Each row of a before or after table is a point. One or more steps were done to the points. Then noise was added and the rows were shuffled. The steps act on how far a point lies along the listed directions, d1 being the first. Name the steps. A step turns or swaps two directions, mirrors them in a line or flattens them onto one, adds a multiple of one to another, or multiplies one. Angles are multiples of 10 degrees, from the lower direction toward the higher: turns from -170 to 170, lines from 10 to 170 but not 90. Use the fewest steps. Two steps may share a direction if one is a turn and the other turns, adds or multiplies; they go together, in the order done. Otherwise the lowest direction goes first.
In the rows, 128 means zero.

Directions:
(1): [116 144 172]
(2): [153 169 120]
(3): [ 88 149 110]
Before (11 x 3):
[[119 112 145]
 [128 150 133]
 [114 124 140]
 [114 105 117]
 [ 91 108 164]
 [108  94 170]
 [106 122 160]
 [245 112 109]
 [163 126 144]
 [108  83 157]
 [101 125 168]]
After (11 x 3):
[[143 102  24]
 [148 113 105]
 [146 115 129]
 [140 121 133]
 [135 128 141]
 [159 112 137]
 [147 123 155]
 [156 119 161]
 [114 136 120]
 [151 120 152]
 [133 127 142]]
Steps: turn d1 and d3 by -70 degrees; multiply d2 by 0

Directions:
(1): [183 143 147 155 159 119 153 143]
(2): [166 104 132  96  93 135 156  94]
(3): [136 145 183 111 125 110  84 110]
(4): [123  75 157 133 112 111 130 173]
(5): [134 118 122 190  97 117 112  99]
(6): [ 88 134 168 141 134 129 175 105]
Before (10 x 8):
[[113 131 129 130 100 134 167 104]
 [153 138 135 152 137 104 145 130]
 [109 130  96 183 134  91  58 158]
 [120 137 108 125 150 127 143 167]
 [124 159 102 139 154 125  87 130]
 [130 141 181 117 154  95  81 124]
 [185 153 114 115 138 123  94 114]
 [134 132 125  91 107 135 106  93]
 [104 153 129  92 136 122  88 108]
 [ 99 141 132 124 115 144 179  90]]
After, 10 rows:
[[119 129 135 145 134 116 194 117]
 [187 123 100  31 126 123 118 132]
 [176 103 123 148 131 112 111 164]
 [206 145 138 108 174 105  94 148]
 [ 78 111 160 153 106 123 149 118]
 [173 120 132  97 134 100  46 172]
 [ 97 124 143 148  95 124 145 112]
 [152 104 128  84 137 122 114 166]
 [ 83 141 120 118 146 133 161 144]
 [169 112 124 140 111 108  49 146]]
Steps: turn d1 and d3 by -50 degrees; add -1.5 times d3 to d6; mirror d2 and d5 in the line at 50 degrees; multiply d4 by -1

Directions:
(1): [157  91 120 111  77 103  90 111 150 138 150]
(2): [154 154 140 119 145  61 121 138  93 155 114]
(3): [121 170 159 154  92 132 134  74 107 127 150]
(4): [121 148  96 164  93  92 147 159 143  86 123]
Before, 10 rows:
[[120 100 125 130 141 169 150 137 138 139 150]
 [115 201 137 169  94 104 135  87 107 107 117]
 [137  87 123 115  99 166 101 109 156 138 140]
 [131 111 111  99 109 121 116 149 153 133 149]
 [131 214 131 187  87  92 155 109  97  98 124]
 [137 111 149 100 140 115 113 155 132 150 115]
 [152 107 145 118 133 113 109 136 133 134 121]
 [165  96 145 105  95 105 101  99 131 156 139]
 [116  85 123  91 160 191 116 106 158 137 119]
 [146  66 142  84 174 178 102 117 128 155 141]]
After, 10 rows:
[[122 101  72 138  95 110 124 158 186  85 110]
 [159  84  79 135  93  79 118 177 166  92 138]
 [156 148 136 141 113  57 137 135 109 132 116]
 [149 123 136 126 138  99 121 150 134 127 115]
 [122 105 103 147 115 135 150 153 150 117 149]
 [106 187 176 144 117 159 120  38  94 146 131]
 [144 105 134 106 124  99 111 169 144 138 118]
 [130 189 189 139 136 185 131  35  76 158 143]
 [119 144 112 114 147 102 138 175 133 126 124]
 [127 151 101 163 103 102 141 165 134  95 110]]
Steps: turn d1 and d2 by 50 degrees; turn d1 and d4 by 120 degrees; multiply d3 by 1.3

Directions:
(1): [163 156 137 162 130 126 120 120 179 136 154 186 154 116]
(2): [162 137 195  98 131 122 123 158 104 107 133 144  95  99]
(3): [ 93 156 131  99 187 141 101 119 163 116 117 109 138  87]
(4): [105 124 120  80  87 140 113 131 122 190 143 153 137  95]
(5): [123  80 116 119 186 140 153 152 112 137 116 182 137 135]
Before:
[[153  84 102 167 122 129 153 121 120 129 133 154 141 157]
 [ 82 128  78 129 162 145 112 102 159 153 108 125 151 115]
 [157  89 134 131 156 139 170 160  74 115 108 159 114 170]
 [ 95 160  90 135 143 129 117 121 188 129 119 112 146 114]
 [138 109 112 144 126 116 130 123  94  91 111 119 104 154]
 [100 159 124 101 143 134  97 121 165 135 129 116 114  87]
 [139 138 145 133  92 125 131 135 103 147 141 122 109 125]
 [137 147 142 140 152 146 121 124 151 109 121 116 135  74]
 [136 128 123 154  85 128 120 116 130 148 149 120 130 141]
 [140 124 107 135 117 116 140 120 136 116 136 121 143 142]]
After:
[[117  59  93 134 165 136 161 133  84 107  97 109 119 164]
 [135 195 103 180 110 120 112 109 229 134 152 149 164 115]
 [119  79 131 104 212 146 165 157  54  81  77 101  96 166]
 [115  99 116 131  91 133 136 133  96 153 139 108 118 151]
 [123 110 141 111  95 128 143 144  66 157 133 113  95 132]
 [136 110 103 132 132 116 147 125 123 107 128 107 136 151]
 [143 195 133 137  95 127  85 110 213 161 166 169 138  75]
 [174 185 155 180 132 142 115 113 185 109 140 142 148  79]
 [125  93 111 145 162 113 143 130  76  61  89  90  98 170]
 [115 168  89 151 133 140  93  89 204 165 137 159 170  95]]
Steps: add 1.5 times d3 to d1; turn d3 and d5 by -40 degrees; multiply d4 by 2
